Every row gives one point. Before rounding, the points of a table are all equally far from one centre. They may lie mostly on one side of it. Where is the centre, to within rounding?
In the rows, 128 means zero.

Points (10 x 3):
[[149 145 176]
 [136 151 152]
 [155 143 176]
 [162 149 163]
 [171 141 161]
 [122 124 155]
 [137 126 180]
 [172 129 141]
 [159 125 180]
 [128 144 158]]
Centre: [149 127 155]

Points (14 x 11):
[[ 92 150 157 167 134 158 147 145 164 135 149]
 [152 104  94 148 138 178  85 142 140 105 120]
 [133  80  95  96 170 164 118 145 144 146 154]
 [130  94 131 156 157 189  83 127 128 146 156]
 [137 102 146 143 163 127  86 118 161 163 141]
 [134 104 156 191 137 168  93 130 144 122 161]
 [143 148 108 172 141 152  83 150 141 157 155]
 [115 105 118 160 144 194 102 144 149 117 212]
 [100 149 125 155 157 152  88  90 163 157 157]
 [173 122 119 140 123 118 143 115 162 158 137]
 [132 128 103 158 155 173 150 121  94 129 147]
 [151 164 127 167 138 170 105 137 184 139 151]
 [141 105 119 134 160 161  82 131  96 102 134]
 [185 102 113 124 134 152  97 146 155 141 196]]
Centre: [125 123 120 129 134 147 119 125 148 116 164]

Points (25 x 20):
[[129 156 170 126 110 203 143 119 114 128  89 129 112 158 140 140  87 147
  115 195]
 [145 159 181 161 125 185 122  90 152 119  96 133 118 165 144 133 125 139
  125 182]
 [153 153 174 124 108 202 117 108 117 111 102 133 102 115 125 115 152 140
  124 188]
 [144 156 164 141 102 185 134  86 119 103 117 142 141 141 170 125 126 156
  135 186]
 [129 184 167 133 102 195 125 137 113 140 123 129 112 117 149 122 165 142
  104 165]
 [161 173 154 132 128 204 125 132 135 120 113 104 143 123 124 132 130 173
  112 183]
 [124 169 181 142 123 168 118 143 106 127 141 120 127 114 136 113 143 143
  121 212]
 [152 143 162 185 113 182 120 104 149 135  96 128 136 152 165 116 148 157
  109 156]
 [120 161 160 119 101 177 140  89 130 121 107 130 125 142 148 135 131 119
  130 207]
 [106 156 187 152 110 189 113 128 130 131 104 124 126 140 129 118 136 147
  119 205]
 [151 134 192 166 128 196 100 122 117 132 118 127 126  97 162 126 147 123
  123 178]
 [110 151 170 134 146 176 101 121 122 140  72 133  91 126 141 145 140 155
  110 172]
 [141 151 165 183 109 186 121 145 130 123  79 111 110 148 152 133 150 130
  128 172]
 [129 134 199 137 111 188 112 145 150 113 110 136 113 109 142 146 133 170
  134 176]
 [136 153 137 115  98 165 128 145 128 119 113 132 112 149 160 122 142 147
  104 217]
 [130 165 161 131 125 180 107 120 165 108  88 140 149 153 137 124 125 146
   84 171]
 [147 157 194 140 113 195 137 125 150 113 101 115 106 104 167 117 144 155
  124 184]
 [129 184 196 152 138 167 136 136 121 124  95 142 101 160 149 119 125 151
  133 166]
 [133 155 176 154 114 180 141 140 159 111 130 125 111 168 138 122 133 136
  112 207]
 [112 172 195 131 133 157 113 119 107  97 101 118 131 128 143 140 141 154
  114 188]
 [105 182 172 145 141 177 113 112 162 135 103 145 112 122 141 123 126 141
  109 182]
 [114 156 146 127 109 201 135 133 138 118 107 141 106 147 128 140 153 158
  116 189]
 [105 145 154 148 105 188 101 137 127 105  89 104 132 129 143 158 102 151
   85 167]
 [104 147 187 173 103 182 142 103 141 109 126 124 142 128 155 114 150 138
   89 165]
 [101 151 170 142 119 184  98 136 135 120 105 141 107 144 123 132 142 159
  131 178]]
Centre: [140 133 158 141 128 158 141 128 125 125 115 127 122 124 141 129 119 135
 106 159]

Points (30 x 24):
[[114 130 129 187 104 147 134 144 134 109 125 132 104 165  81  79 107  98
  129 123 117 163 108 162]
 [ 82 150 120 154 124 111  87 147 154  90 136 153 122 123  97  88 125 114
  151 125 159 187 114 176]
 [134 127 118 133 119 152 130 129 142  83 139 117 110 154  42  92 120 126
  122 158 142 125 114 123]
 [139 160 132 160 115 119 117 112 148  98 152 124 102 137  70 100 135  96
  129 113 150 182  87 168]
 [101 116 133 149  99 112  88 142 148 116 128 136 100 135 102  79 163 112
  153 148 138 154 141 148]
 [114 126 117 122  94 119 110 159 159  86 126 120 113 150  92 103 138 102
  149 146 142 204 106 146]
 [ 90 133 140 155 120 139 110 144 120  90 131 114  84 159  93  77 126 129
  126 103 129 183 151 145]
 [100 150 125 137 125  97  98 152 147  70 163 143  80 124 111  90 135 104
  194 165 145 146 113 128]
 [103 131  96 177 107  79 102 136 126 100 158 130  91 143  88  76 101  97
  120 104 164 172 106 149]
 [ 92 149 148 149 140 148 153 128 143 108 169 130 105  97  67  86 111 123
  123 133 165 177 134 151]
 [ 87 119 150 156  68  91 119 136 119 112 177 135  91 109  99  87  90 110
  152  92 167 157 125 158]
 [105 136 131 143 121 153 119 155 127  88 161 126 115 147  72  60 125  85
  104  89 166 136  94 159]
 [ 94 154 141 147  96 127 103 138 160  99 144 142  88 138 104  78 130  93
  152 145 140 185 124 153]
 [ 94 159 134 174 123 118 101 129 146  67 142 150  87 135 115  59 121 119
  141 134 139 165 113 160]
 [126 133 156 188 109 112  85 110 160  94 177 132  93 144 134  89 123  91
  135 117 191 139 107 155]
 [112 106 147 161  85 146  79 143 116  71 164 132 106 127  87  99 142  79
  153 103 132 163 127 146]
 [123 155 153 165 111 139 112 124 145  60 184 127  82 125  84  88 121 101
  142 112 172 150 115 160]
 [130 139 139 203 104 119 159 123 110  92 152 148  98 140  77 109 115 113
  153  89 142 131 109 165]
 [ 80 161 124 142 128 106  92 131 123  62 154 135  96 126  98  99 159  87
  158 152 148 172 140 147]
 [108 109 107 158  80 142 118 131 107  76 156 126  90 149 103  83 121  82
  147 147 141 174  87 158]
 [116 123 141  97  70 120 140 143 171  91 139 134  90 146 100 122 135 111
  132 148 152 127  93 142]
 [ 80 143 140 155 120 106 108 146 138  71 184 127 102 157  92  75 140 106
  115 108 127 183  91 150]
 [ 82 169 163 111 119 141 117 126 157 100 175 142 113 105 101  77 115 124
  117 148 163 175  87 125]
 [111 159 130 144  92 124 123 115 130  74 172 142  60 122  93  89 132 110
  151 134 146 163 125 134]
 [124 142 159 167 118 127 101 126 172  88 158 102  89 140  95  81 119  83
  143 143 149 159  71 145]
 [106 139 130 185  83 121  88 152 108 121 165 149 119 114  91  97 119 104
  152 143 157 178 111 153]
 [106 110 148 166  99 135 105 117 148  99 142 124 103 116 104  92 133  97
  148 106 141 180 129 195]
 [119 139 123 130  66 100 128 120 109  99 129 144  99 158 108  87 143 130
  140 139 146 176 127 157]
 [ 90 129 168 172 110 126 111 107 150  73 147 134  94 145  92  89  98 131
  109 144 143 164 131 159]
 [114 140 157 153  83 134 131 128 135  80 167 118 102 186 112  92 124 124
  178 141 137 190 146 114]]
Centre: [113 135 127 136 128 117 131 126 124  96 160 107 153 129 139 116 104 106
 141 118 136 130 119 124]

Points (31 x 24):
[[140 109 152 155  96 160  53 119 153  86 129 127  94 140 107 151 118 147
  168 162 115 113 131 106]
 [151 112 150 142 110 176  83 118 150  80 133 197 123 112 133 144 117 106
  136 136 111  62 148 125]
 [156 152 155 148 114 210  94 120 137 135 157 146 124 125 113 189 118  92
  135 130 110 120 120 129]
 [ 98 130 133 122 100 176  55 110 120 111 145 160 103 133 106 158 118  93
  132 161 119  66 151 146]
 [121 125 135 132 107 148  85 116 128  65 138 133  96 101 108 159 141  93
  135 155 113  64 150 132]
 [117 145 144 138 109 179  49  95 127 112 138 157 102 127 129 185 148 167
  120 139  85  85 114 119]
 [115 173 117 118  79 126  69 120 168  96 160 138  91 126 127 149 131  95
  151 175 123 103 137 107]
 [115 127 105 150  91 163  93 137 118 105 139 149 120 143 134 155 102  52
  121 141 123  65 147 121]
 [149 137 118 134 116 167  61 116 118  77 112 163 117 145 104 174 118 137
  126 155 112 126 143 128]
 [ 99 119 141 146 160 124  86  85 126 102 116 187  90 150 142 175 131 133
  116 177 140 104 146 136]
 [142 100  98 147 107 174 122 111 166 110 134 173 127 139 147 157  70 126
  133 164  78  92 137 111]
 [128 131 154 128 131 131  74 123 113  86 145 169 108 154 128 182  98 100
  101 145 118 113 144 117]
 [143 120 145 139 128 163  87  95 135  74 163 177  97 149 135 144 124 116
  118 114 128  85 150  97]
 [159 125 114 137  97 189  59 102 176 128 161 133  83 124 147 143 109  97
  119 140 128  98 137 117]
 [153 129 136 157 113 173  93 135 118  88 134 122  89 120 123 156 158 103
   93 162 131 106 102 120]
 [128 118 122 139 111 141  92 122 125  75 137 136  90  99 133 171 117 103
  150 153 151  67 131  93]
 [112 115 130 165 147 161  65  87 167  70 131 139  95 103 127 176 140  87
  110 158  96  77 140  91]
 [125 145 134 164 114 154  86  80 180  77 142 139  91 169 106 167 163  66
  126 139 113 115 141 123]
 [126 138  99 176  97 139  91 126 125  90 134 141 123 123 150 164 162  79
  139 151 101 122 162 143]
 [130 142 119 141  92 163  58 129 155  74 145 125 134 147 108 163 118  89
  117 165 152 106 144 124]
 [133 145 103 159 127 159  72 106 112  93 124 143  83 165 142 161 138 136
  131 124  80  81 135  99]
 [145 102 134 112 126 147  84 120 144 119 181 182 145 155 120 164 105 119
  136 125  91 111 134  99]
 [121 171 136 179 107 148  98 118 178 105 140 148 108 112 140 163 111  82
  146 123 137  76 142  50]
 [163 125 141 147 114 147  80  72 124 111 126 157 103 128 109 139 135  98
   67 151 107  82 149 107]
 [133 157 142 152 141 182  79 105 140 110 136 159 109 116  92 155 102  78
   96 146 152 101 161 125]
 [139 124 118 168 105 180 104  97 123  87 159 163 142 130 126 148  96  93
  133 146 114 102 163  94]
 [134 128 127 165 101 165  97 130 122  87 150 143 110 151 108 178 141  94
  138 170 101  65 144 104]
 [141 124 155 161 107 158 123 138 116  88 121 174  96 107 103 145 122 151
  148 138 107  90 132 111]
 [160 124 126 135 106 128  97 144 166  94 137 177 119 152 113 118  86  77
  106 150 105 102 108 104]
 [138 127 162 157 104 199  73 119 144 103 116 136 113 116 126 163 114  84
  122 155  63 121 120  88]
 [137 146 153 199 111 159  71 132 122 101 130 186 151 118 120 157 116  87
  121 165  95  95 139 116]]
Centre: [109 133 130 150 121 143  98 105 163 131 117 146 129 130 127 148 129 113
 127 138 117 103 115 115]
